Rows are points. Each copy is the shape, with its points in the same order, stretched, turned, moved and blurred by noise. Is it also mirrored, or only turned?

Shape (5 x 2):
[[-45  19]
 [-50  40]
 [  4   6]
 [ 72 -14]
 [-56   0]]
Copy 1, 5 rows:
[[ 19  41]
 [ 14  64]
 [ -6 -11]
 [-50 -85]
 [ 40  37]]
Copy 1 is: mirrored
Copy 2 (5 x 2):
[[-40  33]
 [-41  53]
 [ 12  19]
 [ 80  -4]
 [-48  12]]
Copy 2 is: only turned
Copy 3 (5 x 2):
[[ 14  40]
 [ 22  51]
 [ 13  -5]
 [ 24 -75]
 [-11  47]]
Copy 3 is: only turned

Shape (9 x 3):
[[-36  48  -5]
 [  5 -43  17]
 [ 25 -17 -53]
 [-84  35 -64]
 [ 17 -42  18]
 [-74 -30  41]
 [-84 -50  19]
 [ -3 -26  10]
 [ 40  -4  -4]]
Copy 1, 9 rows:
[[-26  55 -37]
 [ 28  -7  38]
 [-47 -18   5]
 [-31  17 -93]
 [ 18  -2  42]
 [ 76  11 -21]
 [ 79 -17 -33]
 [ 13   4  17]
 [-29  21  33]]
Copy 1 is: mirrored
Copy 2, 9 rows:
[[ 13   9 -57]
 [  7  -5  34]
 [ 95   8   7]
 [ 44  94 -94]
 [ 24 -10  32]
 [-48  44  -9]
 [-37  52   1]
 [ 20   2  21]
 [ 48 -35  17]]
Copy 2 is: mirrored
Copy 3:
[[-26   9  66]
 [ -9 -14 -27]
 [-18  58   4]
 [-93  41  60]
 [  4  -7 -27]
 [-41 -53  -1]
 [-69 -47 -15]
 [-10  -1 -13]
 [ 21  33   7]]
Copy 3 is: only turned

Shape (9 x 3):
[[-62  -2  79]
 [  5   2  58]
 [  9 -72 -33]
 [-23 -24 -52]
 [  8  -3 -15]
 [ 26 -52 -12]
 [-46  -8 -44]
 [ 31 -57  53]
 [ 58  -6 -13]]
Copy 1 (9 x 3):
[[ 19  41 -79]
 [ 38  46 -26]
 [  6 -68 -13]
 [-38 -55 -20]
 [ -7  -6  -3]
 [ 23 -35  -2]
 [-50 -43 -34]
 [ 69   6 -17]
 [ 22   1  31]]
Copy 1 is: mirrored
Copy 2 (9 x 3):
[[ 29 -10  35]
 [ 16  29  -2]
 [-79  35  22]
 [-75 -19  -1]
 [-35   6 -19]
 [-57  48   8]
 [-62 -45  -2]
 [-14  75  27]
 [-33  49 -37]]
Copy 2 is: mirrored
Copy 3, 9 rows:
[[-60 -52 -40]
 [  7 -68  -1]
 [ 45  44 -27]
 [ 10  81  20]
 [ 27  17  38]
 [ 57   9  -1]
 [-14  81  18]
 [ 47 -71 -41]
 [ 70  -8  51]]
Copy 3 is: only turned

Shape:
[[ 16 -46  28  61]
 [ 30  19  -6  -5]
 [ 33   7   1 -24]
 [-41   4  32  24]
 [  0   4  22  -2]
 [-27 -19  -5 -33]
 [ 16  26 -46  -1]
 [ 52  66  27 -11]]
Copy 1, 8 rows:
[[-63 -75 -42  -4]
 [-32  20   2  21]
 [-27  43  -8  25]
 [ -3 -50 -13 -44]
 [-25  -2 -11 -17]
 [ 16  21 -26   7]
 [ -8  19  26  45]
 [-63  53  45  -1]]
Copy 1 is: mirrored
Copy 2 (8 x 4):
[[-25  33  52 -23]
 [ -6 -12  -4  30]
 [ 23  -4  -8  29]
 [-15  -2  -9 -39]
 [  6   6 -11  -3]
 [ 46 -21   6  -7]
 [-13 -49  12  37]
 [-25   8 -63  48]]
Copy 2 is: only turned
Copy 3, 8 rows:
[[  2  95  21  24]
 [  4 -28   5  -2]
 [-13 -29  11   7]
 [-12  52  10 -50]
 [-17  10  17 -16]
 [-49   9 -23 -24]
 [ 11 -44 -38 -15]
 [ 33 -66  61 -24]]
Copy 3 is: only turned
Copy 4:
[[-46 -58 -28  -6]
 [ 23  15 -38  18]
 [ 38  18 -23  29]
 [  3  -2  18 -45]
 [ 25   5  -7 -10]
 [ 31  14  38  24]
 [ -4  38 -28  25]
 [ 60  36 -75 -21]]
Copy 4 is: mirrored

Shape, 9 rows:
[[-47  47  -4  13   3 -23]
 [  1  24 -17 -36   5  48]
 [-17 -35  10 -25 -22  32]
 [  9  30  13  16 -43  19]
 [ 42 -29 -22 -31 -58  30]
 [ 17  38  70 -10  22  11]
 [-12  23 -14  -6  42 -48]
 [ 56 -10   5  -3  18  40]
 [-15  21   7 -34   3 -24]]
Copy 1 (9 x 6):
[[ 24   8 -24  20  -9 -17]
 [  0 -21  18  23  35   4]
 [ 16 -17  17 -26  11  30]
 [  2 -22  24  -6 -20 -20]
 [ -2  26  44 -10  11  34]
 [-35 -70 -32   9 -40   1]
 [ -4  23 -56  22   0   8]
 [-43 -42   8  -8  21   0]
 [ 11  20 -32  18 -17  28]]
Copy 1 is: only turned
Copy 2 (9 x 6):
[[-33   2  45 -40 -13 -49]
 [ 95  10  -2  22  -7 -52]
 [ 25  19 -10  71  -1   8]
 [  8 -78 -31   3 -13 -36]
 [ 63 -66 -27  78  21  28]
 [ 33  16 -83 -60  42 -49]
 [-12  52  40 -67  44   0]
 [ 85 -16 -62  -7  25  23]
 [ 11  26  17 -11  37 -26]]
Copy 2 is: only turned
